Rows are points. To make a cloud, some directions were put in groups of two or more. Within a group, all points are equally far from the middle, so they leave a hole (a ring in 2 directions, a hollow ball in 3). The other directions are filled evenly. Then the cloud was stretched, turned, moved and blurred a little. How many holes are there, and how many directions does each take, smallest first?

Cloud (21 x 3)
[[-15 -16 -48]
 [ -5 -36 -47]
 [-33   3 -37]
 [-46   8 -18]
 [ 26 -23  -4]
 [ 23 -16 -32]
 [-10  -7 -21]
 [-24  17   6]
 [-41  29 -34]
 [-20  24 -15]
 [ 44  -6  42]
 [ 11 -37 -35]
 [-17  -1  43]
 [-41   7 -35]
 [-52  20  44]
 [ 10   6  -5]
 [ 60 -28  21]
 [ 23 -31 -18]
 [-54   2 -13]
 [ 31 -32 -49]
 [-57  20  25]]
Holes: 0

Cloud (27 x 4)
[[ 20  -6 -46   4]
 [ 36  11 -31   0]
 [  2   0 -50  12]
 [  4   9  41   5]
 [ 10  -3 -60   7]
 [-13   9 -32  -8]
 [ 15   1  13  25]
 [  1 -11 -28 -25]
 [ -2   1  43  10]
 [-12  15 -22  -3]
 [-10  20  12   0]
 [  4  18   9  37]
 [ 11   0 -12  25]
 [ 10   4  20  -4]
 [-18  -6  32   8]
 [ 30  23 -23  12]
 [-31   6  13  20]
 [-11  27  23   9]
 [  9  10   5  34]
 [ 14   1  29  25]
 [-20   4 -31  -1]
 [ 29  -2 -29  -7]
 [ 27  12 -30   9]
 [ 16 -10 -33   9]
 [-11  13 -25  14]
 [ -7   0  21  -2]
 [ 24  -3 -27   4]]
Holes: 1 (2)

Cloud (55 x 6)
[[-11 -24  60   1 -24  10]
 [-28  -8  39 -25  -9  31]
 [-37  21  14 -10  20  -1]
 [-23 -29  34 -26  57   1]
 [ -1   5 -26  11 -22   7]
 [-28  -9  53  -7  39   3]
 [-11  24  -3   9  11   6]
 [-32  -1  -4 -51  18   6]
 [ 19  25   8  -4 -40 -13]
 [-26  -9   3 -26 -44  12]
 [-15 -21  54 -16  26   0]
 [-27  13  33  25 -24 -26]
 [-12   8 -28   8  -4  -6]
 [-30   2 -18 -18  47   4]
 [-37 -18  -1  -2   7  -7]
 [-15  -8  53 -20  16   7]
 [ -8  -7  14 -12 -16 -50]
 [ 34  -1 -19 -24  31 -14]
 [-14 -27  20 -17  -8 -17]
 [-18  -6   8  -8  17 -42]
 [ -8 -10   9 -19 -14 -42]
 [ 20   4  23  25  25  -2]
 [-22 -19  40  24   0 -22]
 [-25 -25  45  14  24  -7]
 [-27   6 -22 -10  28  -6]
 [ 25  -5  29   9  52  21]
 [-28  28  16   1   5 -21]
 [ 21  11 -39  -8  18 -17]
 [-32  17 -23 -24  26 -19]
 [ 16  -7  41 -16  22  20]
 [ 13  29   7  26  -9 -20]
 [-20   1  40  20  -3 -31]
 [-47   3  27 -19  34  26]
 [-36  16  28  -8  20  -2]
 [-48   0  15 -31   7  17]
 [ -2  -2  45  -5 -31 -11]
 [-11  -1  20 -20  40 -40]
 [-12 -12  -8  15  14 -18]
 [ -7 -14  52   3 -41  10]
 [-27 -19  10 -29  33 -11]
 [  3  33   2  17   3 -14]
 [-27  29 -15  12 -27 -23]
 [ 37  11  17  -2  40  -4]
 [-37 -16   1 -18 -26 -14]
 [ 33   0  11  16  33 -13]
 [-25 -18  50  10  30  -4]
 [-23  -4  -4 -31 -37  -1]
 [-31   9  17  25 -20   6]
 [ 24 -17  40  -3  21  19]
 [-50   3  17 -15   9  16]
 [  5  21  11  28 -12  -6]
 [ 22 -16  36 -11  16   4]
 [-41   9  15   0  13  15]
 [ 29 -24  16  16   0   1]
 [ 30  11 -37  -8   3 -28]]
Holes: 2 (2, 2)

Cloud (46 x 6)
[[-28  -4 -14 -13  17 -43]
 [  3  28   6  40  24   7]
 [  6 -21   7 -40 -32  11]
 [ -5 -20   2  20  40   3]
 [  8  22  14  26   6  22]
 [-49  17  15  12  39 -51]
 [  9  -5  28 -12  13 -39]
 [ 22  -5 -14  39  22  40]
 [-17  10  -4  56  25  37]
 [ 30   0  -8  -7  11 -43]
 [ -8  14  -2  24  60  -4]
 [ -7 -10  21   0  36 -31]
 [-22  14   3  -6  34  32]
 [ 36   1   8 -40 -27 -32]
 [-10  20 -31  39   3  15]
 [-16  20  30 -16   5  23]
 [ -3  -1 -22 -20  16   7]
 [-45  23  33 -15  22 -10]
 [-39 -15   0 -14  -5  -4]
 [ 13  -8 -25 -18 -37  16]
 [ 32   2  -4  23  27  -7]
 [-50  21  -9  39  51 -28]
 [ 17  30 -14  23  -1  23]
 [ 21 -17  -6  23  26 -10]
 [ 21  28  -9 -32 -26  -9]
 [ 24 -10 -13  30  30   7]
 [ 15   4 -30  17   6  47]
 [ -4  37  -1   7 -10  -1]
 [  8  -4 -30 -16 -19  24]
 [ -4  13   0  12 -11 -46]
 [ 10   3  22 -42   3   5]
 [ -4  22  10  40  12  13]
 [-39   0   4  34  37  41]
 [  2 -19  22 -29 -19  27]
 [-10  14  15 -24 -29 -36]
 [ 32 -20   3 -13 -31  36]
 [ -7  25 -19  46  52  -2]
 [-52  -5  -2  20  14  15]
 [ -6  32  17 -24  10  13]
 [  5  42  -5  -5  17 -39]
 [-17  18 -20  -9 -20  17]
 [-16  23 -25  54  27  15]
 [-12  25 -28  28  45 -24]
 [-53  11   9  37  56 -20]
 [-15  11  41 -17  -6 -10]
 [-31   4   5   1 -21  17]]
Holes: 2 (3, 3)

Cloud (88 x 8)
[[ 30  10 -12  27   9 -35 -16  -9]
 [  2   7  24 -23 -14 -28  16  32]
 [  9   3   0  36  34  25 -27 -22]
 [-39 -21   1  -3  17 -16  -6 -23]
 [ 39  -9   3 -12 -17   7   1 -37]
 [  5  26  22   2  20  23  -1 -11]
 [  2 -19 -17  25  31  20   7 -20]
 [ 11   6  32 -17  32  -7 -39 -19]
 [  4 -27 -20  25   3  26 -18 -48]
 [-34  -4 -15 -21  29 -25 -19  14]
 [-21  12   8 -32 -13  32 -21 -20]
 [-17  -8   2 -13  14  -5   3 -38]
 [-30  21   0  17  44  -7  19  -1]
 [-17   6  17 -20 -31  34   5  13]
 [ 29  10 -22  23  -7 -23 -17  -6]
 [-30 -19   3  15  35  15   9   1]
 [  1  -6   5 -27 -46  -5  24  13]
 [ 13 -34   8   8   1  27 -36 -21]
 [-22  30 -20  30  41  -3 -10  -8]
 [ -8  29  18  -9   1  21  -2   4]
 [ 34  15  14  -3  -5 -27  -8  -4]
 [ 41 -12   4 -14 -23   4   5 -18]
 [-35  14 -20  11  35  11 -19 -21]
 [-47   5 -17   3  16  16 -13 -17]
 [  4  -2 -24  -1  -1 -42  20 -15]
 [-21  24  -2  -6  26   8   0 -37]
 [  3  11 -11  22 -10  13 -13  13]
 [ 15  17 -31  33 -26  -8   3  -3]
 [ 10  17  -8  -1 -16  35  23 -16]
 [  0  16  12 -13  26 -14  -7 -41]
 [-24 -35   1 -30  24  -3 -18 -18]
 [ 41 -16   7 -25   4   8 -21 -10]
 [-22   9 -15 -13 -13  -7  26  14]
 [ 16   2  13   2 -13 -15 -30 -31]
 [ 13   4  -5   0  41 -22  12 -17]
 [ -6  -5 -11  16 -54  26  -3   2]
 [ -2  11  24  -1 -19 -35 -13  13]
 [ -5 -29 -24  -4  -5 -16   7  -5]
 [ -9  19  20 -19  18  33 -34   5]
 [ -6  -9 -48   8 -14  27 -14 -30]
 [  8 -12   0  22  17   7 -34 -35]
 [-22  12  -3  45   5  13  10  -5]
 [ -5  -2  -5 -36  -5 -12  -1   4]
 [  9  -2 -22 -19 -17  -5  21   5]
 [-17  33 -24  32  43  -4  -7 -24]
 [-60  -4 -17 -11   2  11 -33 -18]
 [ 35 -13  12  12  13   4 -24  -2]
 [  8 -14 -32  19 -30 -23   5 -18]
 [-22   6 -21   0  42  24  -9  -6]
 [-12 -17  -9  -4  10   3 -43  10]
 [ 33   9  17  20 -15  -7   5 -19]
 [-21  15  24 -20 -32   0  -7  20]
 [  2  19 -12  52  28  -6  12 -19]
 [-11   2 -38  18 -34   4  -4 -21]
 [-19 -22  -4  27  19  22   1 -13]
 [  7 -29  17   5 -12  33 -33 -31]
 [ 26 -27 -37  20 -21  -5   0 -18]
 [ 10  14  16 -17  -2 -14 -27  14]
 [-19  37  41   1  28   7   1  13]
 [ 17  17  -1 -19 -22  -7 -35 -20]
 [-49  13   5  17  44  -3   7   2]
 [ -1   0 -43  27 -20  18  27  -4]
 [  2   8 -12 -19 -10  30  10  -5]
 [ 22  11  33  -3  20 -22  -5  12]
 [ 13   1   7  24  21  36 -38 -36]
 [  6 -41 -27   1  -3   1   1 -13]
 [ -3 -19 -38  -9  -8  -8  -4 -12]
 [ -6  -3 -17  37   7   4  20 -30]
 [-29  33 -16  35  26 -12  17   0]
 [ 24  -1 -10 -22 -32  30 -35 -23]
 [-28  23  -6   3  31   5  15  -2]
 [ 27   5  14  -7  15 -20  20   1]
 [ -6 -15  -1 -47  18   3 -18  14]
 [ 14   7   9  -3  32  -8  14 -16]
 [-24  14 -19  28  14   6   9 -34]
 [  7  19  31 -13  46  -7 -22 -17]
 [ -1 -14 -42   4  -3  14  -7  -4]
 [  7  34 -28  10  -1 -10  39   1]
 [-27  20  -4   3   0   9  34  -2]
 [ -7  10  -6  -4  15  26   7 -34]
 [ -8 -14  20 -38  -3 -17  -1   6]
 [-11   5 -19  22 -21  29 -21 -18]
 [-11  10  -5   6  20  17 -49   3]
 [  2  25   5  28   1  26 -22 -29]
 [ 16 -35   4  -5 -19  20 -41 -24]
 [-23   8 -18  15   7  13  35  18]
 [ 22   8  -6  28 -13 -36  -3  -4]
 [-36   2  -8  18 -23  25 -15  -7]]
Holes: 2 (2, 2)

Cloud (97 x 9)
[[ -3  13   6 -12 -27 -10  -9  24 -32]
 [ -4  27  10  10  38  -2 -45 -28  18]
 [  3  21  -6  26  20   0  12  11  16]
 [  2  22 -18  13  14  13 -20   5   7]
 [ -5  12  23   5  23 -46 -29   8   1]
 [ -3 -29  14 -23  -6  32   6  14 -15]
 [  3   7  25  -9 -10 -13  15  20  23]
 [ -7 -28   3 -42 -29 -11 -21  35 -31]
 [-13  -8   2 -11 -23  18 -24  31   0]
 [  0  25  -1 -18   8 -21  14 -20 -32]
 [ -5   0 -12 -31 -22 -28   7  16  28]
 [ 26  36  -3  -1 -15  -2   8 -37 -12]
 [ 22  -8   0 -34   4  -1   3 -25 -33]
 [ -8   5 -29  -5  -8  16   7 -17  32]
 [  5  23   1  19 -42   0 -21   1 -19]
 [-19 -26   9 -22 -31 -32  37  -4   1]
 [ -2  14   4  25 -12 -21  18  14 -14]
 [-35 -34   6 -20 -27   0 -21  37   0]
 [ 14  16  27 -27 -16   6 -29 -15 -10]
 [-37 -31  24  -8   4 -19   0  18 -18]
 [-40 -30   2   2 -36  15 -22  24  34]
 [-11  -2   0   3  31  18  -7  34  24]
 [ -7  12 -21   5  13 -32  11  11  -5]
 [-18  15   6  19  34  33  -5  -7  -5]
 [ 12  25  24  -2  24  -3  18 -11 -37]
 [  3  -7  13 -24  11  10  41  -5 -37]
 [ -3  -6  16  18 -22   6  28   2  15]
 [-13   2 -17   6 -22 -19 -25  -2  14]
 [  7 -11  36  -5  -5 -36   6   9  -6]
 [  7  26  18  29  -7 -31  16 -10  -5]
 [-32 -12  11   8   1 -33   1  25  31]
 [-20 -10   4   3  -3   2  58  -3   0]
 [ -3  24   7   5  33 -22  47 -20  -3]
 [-35 -52  -5 -34   0  18  31  20   0]
 [-28  -7  32 -10  15  24  11  14  -3]
 [-25 -42  -5  -3  -1  29  34  21  -8]
 [ -8 -15  -1 -58 -35 -14  14  -3  -8]
 [-13   3 -23 -14  -1  -8  50  -7  27]
 [-43 -36   5 -14 -14  -9  -2   7  15]
 [ 11  -1   5 -38  23  13 -17  -8 -36]
 [-22  -3 -34  -4 -47  -4  40   7  34]
 [ -2 -20  29 -16  16  18   2  23 -24]
 [ 23  28  11  15 -11 -25   4 -23  -6]
 [-27  -3  -2   9 -12  10  16   7  52]
 [-22   2  23  15  -4  -5   2   9 -30]
 [ -4  15 -28 -20 -37 -11  10  18  23]
 [-39 -11  12  10  26   3  -7  31  -4]
 [ -5  18  -9   6  11 -15 -29   7  43]
 [ -2  -2   4   0  33   0   5 -26  33]
 [ 19  29  38 -32   7 -13 -18  -4 -20]
 [ 11  -2  18  -8  32 -38   4 -21  -3]
 [  5  47 -10  -8   8  -8  -7 -22  40]
 [-25 -52  -1 -50  -1  16  26   7 -14]
 [-24 -33  -8   1 -24 -13  35  21  23]
 [  9   0   6 -13  30   5  12 -31 -17]
 [ -6 -29   2   4  18  -2  30  27 -10]
 [ -8   6  24   7  13 -45 -36   2  21]
 [-14   3   4 -21 -44 -16 -28   7  -6]
 [-40 -22   9   6 -33  34  -1  24   8]
 [ -9  -1  -2  23  12   6  13 -30  -8]
 [  0 -20  22 -20  -5 -28  20   2  14]
 [-29 -27 -15 -26  10  23  24  35   8]
 [-28  14  -4  30  26  28  15  -1  17]
 [-14 -20  17 -33   7   4 -10  42   8]
 [-10 -19  42   9  34 -20   7  12 -19]
 [ -4  21 -15   1 -32  11  10  22  24]
 [-14 -11   6 -10 -43 -15 -19 -16  33]
 [ 14 -16  20 -36  -1   6 -18  16 -38]
 [ -1  12  28  28  10 -38 -31  10  23]
 [-11  34  -9   6 -12 -13 -13 -13  -4]
 [-19 -26 -12 -25  16  34  17   0 -31]
 [-22 -16  12 -42 -21   9   9  -2 -18]
 [ 19  -7  40 -18  -5  -9 -38 -15   3]
 [-23 -34  20   9 -10 -22 -18  -2  38]
 [ 18  -4  15 -41  34  -2 -16   8  16]
 [ -6 -23  17   9  -4 -15  -4  27  23]
 [ -2   0  28 -41  19   7  21  -3 -21]
 [ 18 -34   0 -60 -10  -4  17   4 -22]
 [ 20  -9  10 -46  30  -7  24 -13 -23]
 [-10 -13  -5  11   6 -18  29 -21   2]
 [-32 -15  35  14 -30  13   8  20   3]
 [-33  -9  17  16   3   8  26  17  34]
 [  2  15 -17  -8  -3  -7  20 -16  38]
 [  4 -42  12 -30 -22 -40  -7  14  -4]
 [ 13   7  36 -30  25 -27 -47   4 -15]
 [-27   0   4 -18 -22  15  -7  20 -22]
 [  3  30 -11  -3   7  33  -4 -10  -5]
 [ 26  -2  29 -44  35 -12 -29   2 -28]
 [  2  36 -36  10 -30  -8  27 -23  -5]
 [-25 -29  36  19  10  -1  -2  30   0]
 [ 20  27  24   2 -13 -17 -19  12  -2]
 [ -8  14 -24  18   1  32  20 -14   3]
 [-36 -37  23 -16  -1  21  10  17  -3]
 [  4 -15  21 -27 -21 -12 -17   1  22]
 [  9 -17  21 -31 -19  -5 -40  10 -28]
 [-16   0  33   6   2 -34 -25  33  15]
 [-13  -1  16 -24  10 -22 -25 -13  -1]]
Holes: 1 (6)

Cloud (101 x 9)
[[ -6  34  32 -15  17 -14   6  -8  -8]
 [  8   3 -11   8  32  -1 -25  -1 -22]
 [  7  -7 -22 -15  11  32 -22   2   7]
 [-14 -27 -10  15 -48  10  -5  -5  -1]
 [-14  33  14   8 -12 -26   7 -12   8]
 [ 21  16   4   9  -4  42 -24  19  10]
 [-13  21  -7  20   6   8  -3   5 -50]
 [ 42  34  13   2 -14 -10 -17   8  15]
 [  4  20  20   7  -7   9   6  26   6]
 [-24  31  21  -3   9  36   2  10 -23]
 [ -2   3  -1 -13  -8  -8  26 -23 -37]
 [ 24  14   7 -13 -30  -6   3 -32  -6]
 [ -1  11  37  30 -21   2  -6 -15   6]
 [  1   2 -15  -9  11 -54   5  10   8]
 [-16  -8   4  36  -7  10 -22  18  32]
 [ 19 -21  28 -30  27 -12 -38  10   1]
 [-48  10 -18  -1  -2   6   4  21  21]
 [ -6  20  28   4  16 -37 -32  15  20]
 [  8  23   2 -18 -17 -11 -11 -25 -32]
 [  7  43  16  11  15   1  13   7 -19]
 [-14 -27  20  19 -25  21 -23  10  -8]
 [  4  30   4 -35 -28  -7 -29  -8 -18]
 [ 23  14  -2  10  11  10  -2  23 -20]
 [  8  -6 -16  43  33   8   2  -6 -24]
 [-16  -2  28  27  13  12  -1  -1   9]
 [ 17  24 -15  26  -7  -8 -12 -14 -56]
 [ 21   5  32 -22 -11  -3 -29  13  32]
 [ -1   5   4 -17  39 -19  -4  -5 -51]
 [-12  -1  12  22  43 -27  10  -9   6]
 [ 15 -20 -13  31  -4 -15 -26 -10 -21]
 [-10  -6  21 -25  13 -21 -27  40  40]
 [  9 -11   6  27  15   8   1 -27 -11]
 [-17 -10   8  13  38  25 -27  -8   8]
 [ 18  31  14  24  10   9 -24  -2 -21]
 [ -9  18  21  -5  16 -26 -38  -4  16]
 [-17 -30  18   5  30  22 -13  17  -6]
 [ 19  14   5   7 -47   4 -25  14   4]
 [ 32  -3  36  19  18   4   5 -10  12]
 [ 27  -3  16  10   9  -5  10 -23 -52]
 [-44  24  -7  -1   6 -12 -17  -3 -24]
 [ -3  -3  -3 -10   4  14  -9  -4   1]
 [  2  23 -16  35 -12 -16  18  10  13]
 [ 22 -27 -12  24  13 -16  17 -26  -4]
 [ 10   0   2  30   7  30  -4  15  -2]
 [ 38  47  35 -16  -7  -2 -28   1  -7]
 [ -4 -13  -3  26 -13  44 -13 -12 -46]
 [-18 -16  42 -12  -3  14 -44   4 -10]
 [-10  12  14 -38  -6  -2 -33  44   9]
 [ 23 -11 -13 -11  -9  37 -31  13  17]
 [  2  21  21  -6 -55   0 -25   6  11]
 [  7  15 -20   2  -5 -18  -4  14  -8]
 [-53 -25  17 -27  -1 -14 -31  22 -36]
 [ 33   5   2  22  -7  13 -16  37  29]
 [ 10   8  18   1  11  39 -22  -4  24]
 [ -6   5  20  -5 -22  21 -46   6 -23]
 [ 20  -9  24   1  25  15  23  11  15]
 [-21  27   4  27  -7   5 -17  12  -2]
 [ 16 -38  -1  -9   7  10 -20   2 -11]
 [  5 -11  27  -1  29 -15  -4   8  30]
 [  4 -35  13 -37  25   6 -32  12 -20]
 [ -2  22  39 -23  -4   5 -28  37 -21]
 [ -9  -7  28 -29  -7  -2 -19 -16 -33]
 [-10  31   1 -28 -18 -53  -4  10   1]
 [ -6 -22  14  12  35  30  -5  22  -5]
 [-19  -1   6  -4  24 -39  -2   5 -14]
 [-24  -1  37  12 -22  18 -40  21  -9]
 [ -6 -20  15 -20  36 -24   6  -9 -29]
 [-12  -6 -15  24 -21  27 -22  -7 -33]
 [ -5  16   5  -6  30  -2   8  -8 -60]
 [ -8  -2  36  14 -48  19  10   5  28]
 [ -2  15  24  -8 -11  10  17  14   4]
 [ -6   1  21 -25  -1 -41   0  19  17]
 [ 28   1   8  19   5  -5  -1   4  37]
 [  5   9  15 -20  31  -7 -39 -13  -6]
 [-33  12  19  -3  34   0 -33  40   2]
 [ -1   9  27 -10  26 -23  29   2  25]
 [ -3  13 -24   3 -16  21 -20  20 -48]
 [  1  16  -3  22 -16  13   4 -10  -4]
 [ -7 -27  12   2   9 -12   6 -27  28]
 [ 17 -28  -8   1  18 -18   8   8   1]
 [  6  27  15   4   9  14   4  15 -18]
 [ 20   0 -13   9 -13  11 -29  -1   8]
 [  0 -23   2   1  23   2  -1  16   2]
 [-28  19   3   2  13 -31  18  -7  -2]
 [ 11  -7  19 -22   8 -21   8 -24  34]
 [-47 -18   9  -8  -8  -3 -20  -6  -4]
 [-43  22   5   1  24   3 -11  -4  19]
 [ -9  -9  -3  -8  42  -6  14  -7 -20]
 [-17 -23  13 -32  -8  15 -31 -14 -36]
 [ -3 -34 -17  24  16   7   2 -19  -2]
 [ 11   5  13 -11  -5 -19   7 -18  25]
 [ 17  -4  49 -45 -10  16 -43  33   9]
 [-20  22  36 -18  16  34 -35   4 -13]
 [  8 -10 -12  11 -33   4 -13  -4 -30]
 [-12  21  -3 -17  13  -3 -21  41  32]
 [-30 -11  -3   9  12   8 -47  19   2]
 [ 24 -18  38  -3  -1  29 -17  11  27]
 [ 16  22  -5  37   1  16 -11  31  20]
 [  5 -10  21   6 -28  10 -25  43  33]
 [ -4 -13  -2   0  20  16 -34  17  -8]
 [  5  -9  11 -19  34 -10   1   5   4]]
Holes: 0
